Each row of a before or after table is a point. One or more steps were done to the points. Then noise was added and the rows were shuffled. The steps act on how far a point lies along the listed directions, d1 being the first. Write out the steps. A step turns or swaps two directions, mirrors them in a line or flattens them onto one, adds a multiple of one to another, or multiplies one. Angles are multiples of 10 degrees, from the lower direction toward the higher: turns from -170 to 170, lines from 10 to 170 but not 90. Use the fewest steps. Two steps may share a direction if one is a turn and the other turns, adds or multiplies; they go together, in the order done. Otherwise the lowest direction goes first.

Directions:
(1): [ -4 -14  49]
(2): [-51   6  -3]
(3): [ 5 49 15]
Before:
[[  5 -10 -27]
 [ -4 -15 -42]
 [-29 -14 -34]
 [  8   5 -40]
 [-59   6 -31]
 [ 20   2 -34]
 [  5  -3 -31]
 [ -3  -9  -5]
 [ 13  16 -22]
 [ 10 -16 -16]
 [-69   7  78]]
After, 11 rows:
[[-14 -19 -27]
 [-18  25 -18]
 [-29   4 -32]
 [ -8 -31 -47]
 [ -1 -14  -7]
 [ 50  -5 -46]
 [ 86  11  66]
 [ 18 -34 -45]
 [-15 -28 -15]
 [-16   6 -39]
 [-15  -8 -28]]
Steps: mirror d1 and d2 in the line at 170 degrees; multiply d3 by 1.6

Directions:
(1): [-21 -46  26  14]
(2): [ -2 -24 -16 -52]
(3): [ 11  16  50 -23]
(4): [ 54 -23  -1   9]
Before, 12 rows:
[[-35 -29 -40 -19]
 [  4 -33  15 -33]
 [-14   7 -23  21]
 [ 40  -8  -8  -5]
 [ -2  -1 -38 -10]
 [  7   7 -40  16]
 [ 44  26   8  15]
 [ -6  -1 -17  19]
 [  6  19 -15   2]
 [-29 -11   3   8]
 [-33 -16  -7  13]
 [ 37 -17  34  11]]
After (12 x 4):
[[ 43   6 -64  28]
 [ 14 -26 -30  51]
 [-14   5  85 -75]
 [ 29 -30   0   3]
 [ -6  29  51 -24]
 [ -5 -22  64 -31]
 [ -8   6  74  -9]
 [ -8 -15  20   7]
 [ 15   1 -58 -28]
 [ -7  28  21 -16]
 [  6 -21  92 -13]
 [  6   5  59  -6]]
Steps: multiply d3 by 2.5; turn d1 and d3 by 160 degrees

Directions:
(1): [-16   3 -30 -27  -7 -35  61  -7]
(2): [-22 -32  21 -56   4 -15 -23  34]
(3): [ 11  48 -19   2  33 -38 -21  34]
(4): [-45  12  27   3  56   5   8 -29]
(5): [  3  23  36  -8 -34 -43 -20 -41]
Before (9 x 8):
[[ 29   4  -2  47   6  37  -5  -1]
 [-14  22 -11  13  16   8   6  33]
 [-38  -4 -15 -13  42 -24  60  -6]
 [ 11  24 -33 -22  -9 -45 -18  55]
 [ 44  -7  -8  45   0  45   1   3]
 [ 17  19  -8  18 -25 -35 -26   5]
 [  0  -1 -12 -38 -60 -42  39  -2]
 [  3  22  21   3  11 -46 -18  25]
 [-37 -63  14 -95 -75 -42  39  -5]]
After, 9 rows:
[[  22   10  -29  -16  -33  -21    2   45]
 [  -7  -49   -5  -23  -57   12   12    6]
 [  -8  -12   27    6    3  -11   -4  -23]
 [  15    6  -12   34   10   22   25  -10]
 [  10   32   14  -74  -48 -109  -58   46]
 [ -10  -38   14    4    3   16   17   19]
 [ -22   -7   20    9  -24   22   12  -10]
 [   2  -28  -42   22   -1   21   20   28]
 [  32    6  -11   30    1   15   25  -12]]
Steps: flatten d1 and d4 onto the line at 110 degrees; turn d3 and d5 by -150 degrees; add 1 times d2 to d5

Directions:
(1): [-44  24  -7 -20  -1  18  24  19 -60]
(2): [  4 -28  48  27  32  -5 -20 -22 -45]
Before, 9 rows:
[[  0  11 -56 -31 -40   7  12  16  49]
 [-48  20 -21 -38 -13  32  20  13 -34]
 [ 40 -32  20   9   4  -5 -27 -10  24]
 [-37  34 -52 -22 -28  13   5  29  28]
 [ 34 -11  11  20  -2 -30 -10 -37  39]
 [-31  10  12 -14  28  28   8 -12 -53]
 [-50  32 -19 -19   3  14  33  30 -83]
 [-15   4  37   5  31   3 -13  -8 -20]
 [  6  12 -33 -16 -39   1  -2  13 100]]
After (9 x 9):
[[ 17 -29  15  34   5 -17 -57 -24  50]
 [ 13 -35  57  40  47 -10 -17 -19 -60]
 [-24  25  18  -7  27   8   4   6 -28]
 [ 16  -7 -15   4 -32 -14 -17  -4 106]
 [-22  -8  25  -4  37  19 -11 -20 -48]
 [ -4   9 -35 -36 -25  16  11  26   6]
 [ 45 -31  -7   9 -16 -20 -34 -19  67]
 [ 15 -41  51  24  28   5 -38 -33 -14]
 [ -3  45 -34 -16 -35  -8  31  -1  29]]
Steps: swap d1 and d2
